Each row of a before or after table is a point. One or more steps were done to the points. Then noise was added and the rows were shuffled. The steps act on columns, c1 being the first. Name the steps. A step turns or swaps two columns, mirrors them in a line or flattens them onto one, adds a multiple of one to another, or multiplies or shifts one. Angles are multiples of 10 degrees, from the lower column toward the higher: turns from -170 to 170, lines from 10 to 170 but not 90. Use the fewest steps. Two steps may share a column if one is a turn and the other turns, adds or multiplies; they go together, in the order done. Otherwise the lowest column goes first.
In the rows, 128 means zero.

Before:
[[138  99]
 [123 129]
 [124 177]
 [ 92 108]
 [ 78 183]
 [184 138]
 [ 92 145]
 [140 135]
 [ 32  62]
 [162 162]
 [ 90  43]
 [118 148]]
After, 12 rows:
[[176 155]
 [141 136]
 [ 62  93]
 [ 92 108]
 [ 27  70]
 [124 123]
 [165 150]
 [120 123]
 [108 117]
 [113 119]
 [147 143]
 [125 128]]
Steps: flatten c1 and c2 onto the line at 30 degrees

Before (12 x 4):
[[174 117  92 144]
 [149 105 105 169]
 [102 130 110 161]
 [ 94 143 100 140]
 [ 96 135  95 113]
 [ 84 111 179 136]
 [ 97 116  92 163]
 [100 116 101 125]
 [114 133 108 116]
 [249 125  92 140]
 [124 168 180 125]
 [105 151 105 197]]
After:
[[ 84 144 177 136]
 [113 118 110 130]
 [124  96 179 104]
 [ 95 153  93 117]
 [173 142  91 126]
 [102 144 110 109]
 [150 166 104 121]
 [ 96 117  98 134]
 [250 133  90 124]
 [105 142 104  76]
 [ 93 123 101 110]
 [ 99 137 103 139]]
Steps: multiply c4 by 0.7; turn c2 and c4 by -140 degrees

Before (14 x 8):
[[ 79 150 135  69  89 125 130 126]
 [184 133 156  90 132 139 106 138]
 [142 119 160 102 104 148 107 143]
 [ 78 149 122 104 127 124 104 158]
 [ 81 144 126 150 102 111 133 146]
 [107 126 143  83 139 111 101 151]
 [249 151 114 109 128 119 116 173]
 [ 82 102 110  98 130 119 161 201]
 [184 128 125 147  65  99 106 135]
 [ 91 137  70 120 122 134 107 127]
 [112 149 133  81 128 121 116 193]
 [101 132 159  88 115  93 104 112]
 [ 76 143 161 106 122 121 166 128]
 [ 88 109 147  88 127 105 178 162]]
After, 14 rows:
[[ 77 151 121 123 128 102 103 158]
 [ 92 137  70 134 122 120 106 128]
 [185 133 155 140 131  90 105 139]
 [184 128 126 100  64 146 105 134]
 [103 132 159  93 114  88 104 111]
 [107 127 142 109 140  83 100 152]
 [251 151 115 119 128 108 116 173]
 [ 83 102 108 118 131  97 162 201]
 [141 119 161 149 105 102 108 143]
 [ 80 144 126 111 102 149 134 147]
 [111 149 134 121 127  82 115 193]
 [ 75 143 161 122 122 105 164 127]
 [ 81 150 136 126  89  70 130 126]
 [ 88 110 146 104 128  89 178 162]]
Steps: swap c4 and c6

Before (9 x 11):
[[145 138 144 125 119  97 136 164 141 118 171]
 [154 138  81 150 101  68 164 123 188 125 181]
 [193 117 127  98 116 115 116 120 159 106 157]
 [ 87  77  98  33 166 145  94 128 123 106  72]
 [ 94 140 162   7 139 125 109  67  75  92 130]
 [153 184 144  98  73 126 157 137 192 146 142]
 [114 183 138 105 138 145  92  83 134 100 117]
 [133  97 106  95 168  80 157 117 119 113  59]
 [160 154 120 119 128 159 177 133 180 121 171]]
After (9 x 11):
[[117  99  79 171 100  87 126 126 186 131 179]
 [125 110 149 133 119 101 138 111 140  95 167]
 [113 195  96  48 168 128 189 108 123 132  74]
 [158 145 167  47 137 113 227 103  73 189 129]
 [181 105 137  85 136 126 132 109 137 177 111]
 [131  87 118 168 128 184 160 126 177 121 173]
 [ 76  89 123 104 117 108 152 110 156 143 160]
 [156  71 143 138  73 141 168 145 195 112 140]
 [103 143 106 135 165  95 172 116 118 146  62]]
Steps: turn c1 and c2 by -130 degrees; add 0.5 times c7 to c6; turn c4 and c7 by -60 degrees; turn c8 and c10 by -100 degrees

Before, 14 rows:
[[179 139 105 134 203  58 171 172 190 153 102  76 145  43]
 [150 123  81 103 142 168 109 105 138 184 100 116 111  74]
 [136 108 117 102 112 151 119 151  96 140 133  52  46 114]
 [138 155 141 114 164 169  90 190  87  82 118  57 171 134]
 [ 29 137 150 109 135  95  99 119  90  96 159  40 133 132]
 [186 102 153 103 153 145  26  41  68 108 104 124 105 213]
 [104 146 127  37 137 112 100 136 134 130  87 178  36 120]
 [117 147 133  53 139 170 172 137 193 120  74  89 105  83]
 [ 90 157 127 188 132  83  71  97  88  99 119  85  55 129]
 [ 71 102 240 160 195 166  87 131  58 169 104  69 121 116]
 [164 122 159 212  82  90  86 154 114 172 140  76 107 136]
 [119 124 153  82 126 166 137 126 112  86 144  77 134  47]
 [152 180 110 114  89 101  48 107 114 166 123  47  48  71]
 [140  75 105 107 113 135  55 113 204 123 106  90  90  57]]
After (14 x 14):
[[102  92 124 108  91 122 129 124 137 117 122  52  62 113]
 [112 194 106 110 110 114  57 104 197 148 124  90  91  59]
 [182  99 123 188  93 142  71 104  94 154 146  81  77 130]
 [217 110 160 122 108 169  97 117 130  96  95  79  90 135]
 [ 96  56 239 184 140 176  91 117 143 130  79  70 148 117]
 [ 71 110 153 116 129 117 137 133 124 135 176  77 133  46]
 [145 122 109 109  84  98  53 100  75 108  87  51  50  73]
 [ 46 197 128 108 124 100 168 141 118 180 106  87 115  80]
 [ 75 136 130 133  90  49 105 117 108 162 105 178  62 120]
 [ 94  95 140 106 157 142 111 122  93 159 163  53 174 134]
 [122  65 153  64 127 121  15  82 146 156 133 122 124 211]
 [198 188 105 101 155  89 177 145 133 138  88  74 174  43]
 [103  91 147 225 137  95  96 119 111 115 171  40 133 134]
 [ 92 141  82  92 121 133 104 122 131 122  64 110 126  77]]
Steps: turn c4 and c6 by 50 degrees; turn c1 and c4 by -70 degrees; turn c2 and c9 by -80 degrees; flatten c5 and c13 onto the line at 60 degrees; flatten c7 and c8 onto the line at 20 degrees; mirror c10 and c11 in the line at 120 degrees

Before:
[[133 139 167 145 188 113 150 137 124  86 162 121 177 181  55  79  53 173
  154 126]
 [135  48 167 163  70 134  66 151   7 123 104 146 146 105  89 171 108 148
  123 154]
 [ 54  86 119 173 131 102  91  73 111 136 117  68 139 128  71  55 112  97
  125 141]
 [136  96  91 170  93 173 105 181 146 103 114 123  28 150  48 138  82 152
   22  97]
 [ 74 111  97 224  88 126 133 116 118 174 198 143 136  71  49  94  72 124
  100 181]
 [118 115 156 216  58 129 112 138 111 107  87 145 148 107 114 146 149 106
  106 135]
 [134 115 151 133 149 119  45 102  93 133 148  79 196 169  97 183 175  96
  129 149]
 [138 197  96  46 147 158  47  98 173 162 127 116 148 149 109 112 103  90
   75 123]
 [162 161 113 116 166  72 191 108 124  65  96 135 109  43 132 158 151 185
  159 126]
 [ 72 172 128 150  80 193 132 164  98 148 174  76 185 113 114  79 114 167
   60 110]
 [118 134 152 123 147 163 103 132  50  86 103  83  75 142 181 119  84 143
   71 157]
 [162 123  66 154  62 142 127 164 143 194 129 138 103 165 196 163  89 171
  117 118]
 [102 187 125 168 119 136  46 122 122 125  93 131 148 108  65  12 113 166
  143 167]]
After (13 x 20):
[[169 113  66 159  55 138 133 172 127 200 117 156 152 117 196 163  91 166
  120 122]
 [139  51 157 163  95 137  63 163  88 123 175 137 163  71  93 166 140 145
  121 151]
 [ 74 167 128 153  95 198 128 151  81 151 172 152 158  92 108  76 181 170
   58 103]
 [ 53  89 119 170 139 108  88  94 132 136 132  85 153 135  74  56 134  95
  129 147]
 [139 195  96  47 135 158  48 108 146 160 107 105 158 155 111 111 139  96
   81 133]
 [ 76 113  98 217 133 128 130  83  94 178 172 140 180  55  49  91 118 121
  100 187]
 [135 140 171 145 136 115 153  93 110  81 145 160 216 209  63  77 135 177
  158 128]
 [136 102 100 167  90 174 107 164 135  99 109 166 138 127  47 137  16 141
   23 101]
 [122 119 151 214  92 129 119 137 132 105 113 142 121  64 111 146 150 103
  110 136]
 [159 161 107 118 211  70 190 135 145  64 117 109 102  82 134 154 113 184
  155 128]
 [ 99 187 129 160 137 131  42  26 133 129 105 174 151 106  60   7 141 170
  148 170]
 [136 118 145 136 112 117  49 209 108 128 162  48 108 173 101 180 205  87
  123 149]
 [125 125 152 123 136 163 111 157 103  86 161 116 156 153 179 124  63 138
   65 147]]
Steps: turn c5 and c14 by 40 degrees; add -1 times c16 to c12; turn c8 and c12 by 60 degrees; flatten c9 and c11 onto the line at 130 degrees; turn c13 and c17 by 70 degrees

Before (8 x 32):
[[108  70 144 123 121 155 154 121  92  87 163 163 106 120 155 151 121 134
  138  91  94 154 151 165 165 136 146 161 142 182 163 111]
 [153 129 155 147  88 116 124 166 110  96 113 127 101 156 120 141  76 176
   86 123 112 182  72 101 153 142 127 162 111 129 130 174]
 [130 108 155 152 102 153 101 101 120 154 134 108 106 108 116 132 131 128
  140  81 131 143  78 144 107 127 125 156  94 165 138 110]
 [158 140 106 125 147 103 133 118 152 152  87 121 113 162 109  68  76 137
   96 134 127 132 109 101 151 143 158  95 162 119 143 111]
 [123 149 105 125 123 125  86 156 122 124 153 113  93 122 107 112 143 139
  128 146 132 127 105 109 143 113 169 170  89 124 141 115]
 [119 144 115  97  97 167 153  92 115 104  87 148 145 143 147 110 111 152
  125 105 151 106 151 154 128  98 159 118 100 105 186 122]
 [145 118 103  78 111 155 107 158  93 136 152 138 150 137 135 127 123 141
  125  96 137 154 121 118 113 123 114  90 151 119 133 174]
 [ 92 131 144 101 140 160 119 117 164 124  89 139 104  86 138 119 132 120
   69 151 117 135 144 173  97 112 164 118 140 118 113 150]]
After, 8 rows:
[[147 118 102  77 112 155 106 159 121 136 151 138 149 135 135 126 122 142
  124  95 138 156 122 118 113 125 113  90 148 108 140 248]
 [155 129 154 148  90 117 124 166 117  97 112 127 101 157 120 140  77 175
   87 124 113 182  72 100 157 142 126 162 114 116 114 145]
 [118 144 116  96  97 167 154  91 126 104  87 147 147 145 146 111 109 152
  127 105 150 105 151 155 129  98 160 117 143  91  64 167]
 [ 93 130 144 101 140 161 119 119 162 124  88 139 105  86 139 119 132 119
   69 151 117 135 145 173  97 113 164 118 129 156 147 191]
 [130 110 155 150 101 154 101 100 106 154 135 110 108 108 116 133 132 126
  139  81 131 144  78 145 108 126 125 155 108 160  98  72]
 [123 148 105 126 125 126  86 155 147 122 152 111  93 124 106 113 144 139
  128 146 133 126 104 111 144 112 167 171 107 145  93 121]
 [110  69 144 123 121 154 154 122  53  87 164 162 104 119 154 151 121 134
  137  89  93 154 150 163 164 137 146 161 162 121 111 119]
 [160 141 106 123 147 102 132 117 149 151  86 122 112 163 110  69  77 136
   96 135 127 132 109 101 150 141 157  95 163 139 138 117]]
Steps: add -1.5 times c4 to c32; add -0.7 times c7 to c9; turn c9 and c30 by 50 degrees; mirror c29 and c31 in the line at 20 degrees
